Each row of a before or after table is a point. One or more steps were done to the points. Then noise was added and the rows were shuffled. The steps act on how far a point lies along the listed directions, d1 being the first. What was done? A step turns or swaps two directions, mirrors them in a line or flattens them onto one, adds a multiple of one to another, or multiplies one. Angles are multiples of 10 degrees, from the lower direction toward the higher: turns from -170 to 170, lines from 10 to 170 but not 90. Use the fewest steps. Two steps may share a direction if one is a turn and the other turns, adds or multiplies; they go together, in the order done. Otherwise the lowest direction goes first.

Directions:
(1): [-38  14]
(2): [14 38]
Before, 11 rows:
[[-11  -3]
 [  2   4]
 [  2  12]
 [  5  -5]
 [ -1   3]
 [-18 -10]
 [ -2  -4]
 [  5  17]
 [-17  -4]
 [  3  31]
 [ -9  26]]
After, 11 rows:
[[  0   5]
 [-23 -12]
 [ -3  -7]
 [ 11  60]
 [ -6  48]
 [-15  -9]
 [  2   9]
 [  7  -8]
 [  7  23]
 [ 11  35]
 [-28 -23]]
Steps: multiply d1 by 1.3; multiply d2 by 2

Directions:
(1): [ -9  38 -31]
(2): [-30  21  34]
Before (9 x 3):
[[ 23   4 -26]
 [-39  18   8]
 [ 47 -17 -49]
 [  0 -16  51]
 [-33  51  -2]
 [ 21 -20  10]
 [ -4 -21  25]
 [ 36 -51  11]
 [ 21 -38 -21]]
After (9 x 3):
[[-39  13   6]
 [ -9 -15  33]
 [ 24   3 -29]
 [ -3 -10  57]
 [ 17 -37 -17]
 [-26  48 -10]
 [ 25 -47  24]
 [ 47 -19 -50]
 [ 16 -16  16]]
Steps: add -0.3 times d1 to d2

Directions:
(1): [ -2 -47  24 -24]
(2): [ 21  29  17 -42]
(3): [-50  16  24  -4]
Before (13 x 4):
[[-41  11   8  -9]
 [ 23 -60   0 -19]
 [-31  21  17 -13]
 [ -8  15   6  -6]
 [ 17   3 -16  20]
 [ 19 -25  -3 -17]
 [ 26 -44  -7   1]
 [ 11   0  -2   8]
 [ 32 -36 -14   7]
 [  8  13 -16   0]
 [ 45 -36  -1   1]
 [ 15  -1  -6  13]
 [ 24   8  -3  -4]]
After (13 x 4):
[[  7   9  -2   7]
 [ 29 -12 -16  -8]
 [ 11  13  -4  13]
 [ 46 -39 -31   2]
 [ 38 -17 -28  18]
 [-10   3  11 -11]
 [-37 -18  12 -15]
 [ 37  -2 -29  19]
 [-30 -10  24 -19]
 [ 52  -4 -19  14]
 [ 19  17   0  -6]
 [ -1  20  -9  -5]
 [  7  23 -11  17]]
Steps: turn d1 and d3 by -40 degrees; turn d1 and d2 by -20 degrees

Directions:
(1): [ 37 -32  28  11  18 -38  24  32]
(2): [-58 -11  10  26 -21 -44   4  -4]
Before (13 x 8):
[[  3   7  -3  -9   5  11  -7   0]
 [ -3 -10   2  -3   7 -11   0   6]
 [ 15 -12   7   3   2  -5   1  14]
 [  0  14  -8  -8  -6  16  -9 -13]
 [ 21   5  -5  -4  12  12   2  -1]
 [ 15 -11  11   3   8 -12  10  15]
 [-32   6 -14   3 -12   0  -9 -11]
 [-10  10  -4  -2  -8   7  -5  -3]
 [  4  13 -11 -20   3  29 -10  -6]
 [  0  13 -11 -16   7  17 -12  -6]
 [ -2  11 -18 -11   1  23  -5 -10]
 [ 14  -2  12  -2   4  -8   2   3]
 [-11  14 -11  -4  -8  11  -9 -11]]
After:
[[ 42  -2   2 -18  24  12   0  13]
 [ 27   2   1 -13  15  14  -2   9]
 [  4  13  -1  -9  -2  12  -8 -10]
 [-30 -23  11  23  -8 -48  11  12]
 [-21  -2  -5  -3  -1  -6  -6  -4]
 [ 37  -4   7  -7  10   2   5   8]
 [  1   7 -10  -6  -6  21 -13  -3]
 [ 15  -8   9   4   5 -14   8  12]
 [  3  -5   8   4  -1 -11   6  11]
 [-11  14 -11  -7  -5  19  -9 -10]
 [ 60  -3   3 -26  27  27   4  18]
 [ 43  -8  -1 -11  21  11  10  14]
 [ 48  12 -12 -17  21  36  -2  -1]]
Steps: multiply d1 by -1; multiply d2 by 2.5

Directions:
(1): [  7 -41 -18 -10  15  29  34   2  32]
(2): [ 15  25 -28 -60   9  -4   3  -8  -9]
(3): [ 19  11  18 -12 -44  25  16  40  -5]
(4): [-18 -10  -3  -2  32  34 -13  25 -46]
(5): [  0  36   0  16  -1  49   6 -38   5]
(6): [-48 -19 -12 -14 -39   1  12 -22 -18]
Before:
[[ -5  -1   9   8  -7  -4  11   1   4]
 [  3 -20   4  -6 -32   6  14   9  11]
 [  6  12  -6  -4  18  18 -16   6 -18]
 [-23   1  -9 -16   3  19   3 -19 -26]
 [-13 -20   5  12   3 -15  15  -8  12]
 [-13 -30  -7  11  22 -12  -4  -9  17]
 [  7  -4   0  10   0  10  -7  12  -6]
 [ 13  10   1  22  14   9  -4   8  11]
 [ 17 -14   7  15   4  13   3  20   8]
 [ -2  22  -2  12  21  11 -14  -8 -14]
 [-12  -3  -5   0 -17  14   8 -19   4]
 [  3   6   5   3  -1  -3   0  17  -4]
 [ -7   9 -13 -30  -6   6   6 -15 -11]]
After:
[[ -3   1  -4  -6  -9   8  13   3   4]
 [ 26  28   4  22  37 -11 -22 -20  24]
 [ 11  17   2  -2 -22  -2  -2  -7   2]
 [-18 -10   2   0 -20 -15  -6  -1 -11]
 [-11  -6  -9 -27   7 -11  -2  -1 -23]
 [ 20  11  -2   7   9 -17  -6  13  14]
 [  4  15  12  20   8 -10   5 -18  13]
 [  8   3 -10  -9 -14  -1   0  -2   2]
 [ -8   0   6   4 -12  -5  13  -3   3]
 [ 15   1 -14 -23  17  -2  -8  13  -6]
 [-31  -3   7   2 -59  14   6 -14 -15]
 [ 23  -3 -11 -12  33 -21  -5  17   9]
 [-22 -12  -2  -9   2   8  -3   7 -29]]
Steps: turn d1 and d5 by 160 degrees; swap d2 and d4; add 1.5 times d3 to d6

Directions:
(1): [ 17 -23 -23 -60  13  42  32 -15   3 -28   6]
(2): [ -3  45  -3 -34 -23  12 -58  -4 -19 -14  33]
Before, 9 rows:
[[ 12 -27 -10 -34  16  14  29  -9  11  -9  -9]
 [  6  16  -4  -9 -15  13 -23   2 -10   6  10]
 [  3  -1   8  25  12  -9  20   2  14   8 -22]
 [ -8 -15  14  32   3 -23  24   7   9   9 -13]
 [  6 -23  -4  -9  15  11  39 -13   8 -10 -20]
 [  5 -29  -5  22  12   1  27   4  -3   1 -17]
 [  2 -23   5  12  10  -3  22   1  11  12  -7]
 [ 20 -40 -18 -30  24  36  49 -18  10 -13   3]
 [  3   8   4  -1  -9  -3 -12  -6  -2  -5   2]]
After, 9 rows:
[[ 15  -9 -11 -21  -1  24  10  -3  -3   0   4]
 [-12  23  16  16 -18 -22 -26   6  -7   4  11]
 [  0 -29  12  60  16 -21  37   4  15  26 -20]
 [  9  -2  -1 -10  -4   5   1  -9   0 -11   1]
 [  0 -23  10  26  13 -23  22   5  13  19 -25]
 [ -7   4  12  25  -6 -15 -13   4   5  17   2]
 [ -3  31  10  19  -4 -12 -19   3   4   6  -3]
 [ -6   5   4  41  -8 -14 -17  11 -14   9  -3]
 [ -8  -1  16  38   2 -24  11  -1   8  13 -24]]
Steps: turn d1 and d2 by -90 degrees

Directions:
(1): [-43 -35 -12  17 -39 -13  -6 -31  31 -22   3 -12]
(2): [  0   9  37 -33 -44  23 -49  -2  -2  15  11   3]
(3): [  2  -6  23  29  16  26  -3 -60 -27  18 -27  -5]
(4): [ 45  15  15  30 -15   4  14 -10  22  -6  41 -41]
Before (12 x 12):
[[ -3   6  -8 -10   1  -1  -2  12  -7  -2  -2  12]
 [ 12   8  -3   5   2   8   5  -2   6   3  15 -10]
 [  8   7   5  -4 -14   2   3  10  12  -4  10  -7]
 [ 24   6   5  15  -2   1  21  -8  14   4  15 -18]
 [  2   0   2   8  -3   8   1 -14   9   3  -5 -11]
 [  7  -2   1  -4   1  -2   6   8   1   9  -2  -4]
 [-10  -4 -21   0   9 -18  20  22   4 -11   1  -2]
 [-15  -3 -17   6  11  -4   3  -3  -6   0 -13   4]
 [  9   2 -10  15  -1  -6  23  -2  13 -18  12 -13]
 [ 25   8  -1  21  28   4  26 -10 -16   4  -5  -4]
 [-12  -8 -13  19  27  -4  15 -17  -9   3 -17   0]
 [ 27  17  22   6   0  12  -1  -8  -3   9   6  -8]]
After, 12 rows:
[[ 15  18  23 -19  -7  12 -16  10  -7  13   1   8]
 [  2   3   3   3   5  11   0 -11   2   7 -11  -5]
 [ -1   3 -10  -2   6   5   3   2   2   3   5   0]
 [ -6   1   8 -12 -23   5  -9   5  10  -2   3   1]
 [ -7  -9 -29  23  24 -15  40  -6   5 -22  -9  -2]
 [  3  -2 -10   6  14  -6  24  -1   4   3  -7   1]
 [-14 -15 -41  27  26 -30  46  10  10 -23  -3 -10]
 [  4  -4 -32  40  60 -17  50  -8 -10  -4 -17  -6]
 [ 21   6 -31  24  57 -16  53  13 -15  -6 -12   5]
 [  3  -4  -2  -4  -1  -4   7  10   3   7  -2  -4]
 [ -2  -1 -24  23  25  -9  22  -5  -3  -5  -8  -6]
 [  0   4  -7  -5  -8  -2  -1  10   1  -6   7   4]]
Steps: turn d1 and d3 by 40 degrees; multiply d2 by 2.5; multiply d4 by 0

Directions:
(1): [-21  28 -43  24   3  14  -4   7  27  20   8  16  -5  19  -7  -4  60   9]
(2): [ 20   4  15  58 -35  30  25  -6   9  -7 -20  14 -19  22  -3  21 -23  16]
Before:
[[ -1  18 -18  47 -19  22  11  -2  14  13  -7  14 -18  26  -7  13  27  20]
 [ -9   4  -9  19  -6  19  -6  -1  11  10  -8   4   6   8   2   5  22   8]
 [  0 -16  22 -22   5 -11  -7   6 -10  -7   4  -6   7 -19   8  -6 -17   3]
 [ -6  14 -14  17   4   6   3   2   9  -2  -5   5   3  14  10   2  14  21]
 [-12 -11  -4 -29  18 -16 -19   1  -8   6  16  -5   2 -13  -1  -9  14  -6]
 [ 10  16   8  22 -20   6  11   3   4  -5  -3  -3  -1  18   4   6 -20   7]
 [ -6  -4   0   5  -1   6   6  -1   8   2   2   4  -4  10  14  -1  -5   2]
 [  3  10  -3  13 -10  11   4  -2   6   8  -6   2  -3   9  -7   9   2  -2]
 [-14  11 -22 -21  22 -13 -12   5   2   8  16  -6  13   5   7 -12  41  -3]
 [  2  -5   3 -13  11  -6   1   0  -6  -2   9   9  -2 -10   5 -12   1  -1]
 [-14 -16  -1 -60  29 -23 -26  -5 -15  -4  12 -13  19 -27   3 -20   3 -23]
 [-16  21 -31  -1  13   4  -7   0  10  11   8   6   0  13  -1  -3  44   4]
 [-19  13 -26  -9  20  -6 -13  13   7  12  10   2  13  -2  -2  -2  35  -2]]
After:
[[  3   4   4  -2  -5   4   3  -2   1   5  -5  -3   1   2  -5   6  -6  -7]
 [-19  11 -24 -12  21  -9 -14  13   5  10   9   0  14  -5  -2  -3  34  -5]
 [-11  -3 -12 -10  11  -6 -14   2   0   9  13   1  -4  -2  -5  -6  25   0]
 [ -1  -6  11   2  -5   1  -1   8   3  -2  -1   5   1  -6   4  -2  -3  12]
 [  1  -1  -2  -3   7   0   3   0  -1   0   8  14  -5  -5   4 -11   8   3]
 [  3  -2   1  -1  -2  -2  -1  -4  -8   4  -2  -3  -5   2  -1   4   1   5]
 [ -7  -5  -1  -2   1   8  -9  -2   0   5  -5  -4  13  -3   5   2  10   2]
 [ -6  -7   1  -1   1   4   6  -1   8   2   3   3  -2   7  15  -2  -8   0]
 [ -4   6  -5  -3  10  -4  -1   1  -1  -6  -3  -2   8   5  13  -2   4  15]
 [-13  13 -24 -19  19 -13 -11   4   3   9  15  -5  12   7   6 -10  42  -4]
 [-17   2 -20 -15  15   1 -17  -4   6   6   5   3   6  -2  -4 -10  28 -10]
 [-15  11 -24 -20  20  -6 -12  -1   0   7  12  -1   5   5   2  -7  33  -1]
 [ 11  11  13  10 -15  -1   8   2  -2  -7  -2  -7   3  10   5   4 -27   4]]
Steps: flatten d1 and d2 onto the line at 130 degrees
